Each row of a before or after table is a point. The points were changed in one or more steps. Then noise was added and the rows were shuffled. The steps act on how far a point lies along the listed directions, d1 being the first. What was done? A step turns or swaps two directions, mirrors them in a line or flattens them onto one, adds a multiple of one to another, or multiplies one. Angles are multiples of 10 degrees, from the lower direction toward the higher: turns from -170 to 170, lines from 10 to 170 but not 90. Use the fewest steps. Two steps may share a direction if one is a turn and the other turns, adds or multiplies; they go together, in the order done. Otherwise the lowest direction goes first.
In the rows, 128 means zero.

Directions:
(1): [146 187]
(2): [ 69 146]
Before (9 x 2):
[[129 107]
 [147 125]
 [171 117]
 [ 63  87]
 [ 28 112]
 [183 146]
 [ 69  76]
 [162 131]
 [ 82  89]]
After:
[[145 188]
 [114  95]
 [130 128]
 [128 145]
 [125 124]
 [127 120]
 [143 182]
 [137 169]
 [149 192]]
Steps: multiply d1 by -1; multiply d2 by 0

Directions:
(1): [106  74 106  81 139 201]
(2): [ 32 143  90 140 127 106]
(3): [138 152 107 186 202 169]
Before (10 x 6):
[[182 125 168  88 124 120]
 [184  97 149 116  71  99]
 [136 163 136 134 149 110]
 [238 181 147 179 159 113]
 [167 106 104 145 224 239]
 [168 155 186  97  63  30]
 [106 139 149 105 110  81]
 [150 137 120 135 130 177]
 [146 145 130 135 105  66]
 [ 84 130 116 161 138 145]]
After (10 x 6):
[[185  96 152 114  79  98]
 [253 133 140 140 170 181]
 [112 107 149  72 120 131]
 [161  84 120  90 116 140]
 [142 128 140 109 149 159]
 [191  73 174  29  79 134]
 [144 168 124 161 127 136]
 [176 143 175 109 114  99]
 [ 86 126 120 157 140 158]
 [147 209 116 235 203 103]]
Steps: mirror d1 and d2 in the line at 70 degrees

Directions:
(1): [194 139 157 198 179 157  72 140 108]
(2): [ 95 175  85 109 129 207 107  90  68]
(3): [103 164 122  92 108 107  33 187 153]
(4): [ 94  85 228  96 120 184 118 135 122]
Before, 8 rows:
[[187  89 123 199 170  85 178 138 136]
 [119 159 107 130 106 106 116 137 104]
 [103 105 236 133 133 173  25 179 124]
 [103 132 195  80 111 136  82 179 150]
 [ 82 122 148  77  87  94 103 167 161]
 [168 157  60 183 152  98 160 121 136]
 [144 120  86 152 156 144 186  95  84]
 [111 141 110 100 112  81  99 174 152]]
After:
[[114 154  86 104 115  86 107 162 140]
 [114 168  94 131 111 123 122 124  88]
 [136  82 247 148 127  78  20 231 188]
 [129 122  95 142 156 180 183  83  63]
 [124 119 195  93 107  73  79 210 191]
 [ 96 121 137  87  86  63 106 178 177]
 [146 179  42 175 157 170 166  77  82]
 [170  94 129 190 169 126 177 121 109]]
Steps: add -1 times d4 to d2; turn d3 and d4 by -20 degrees
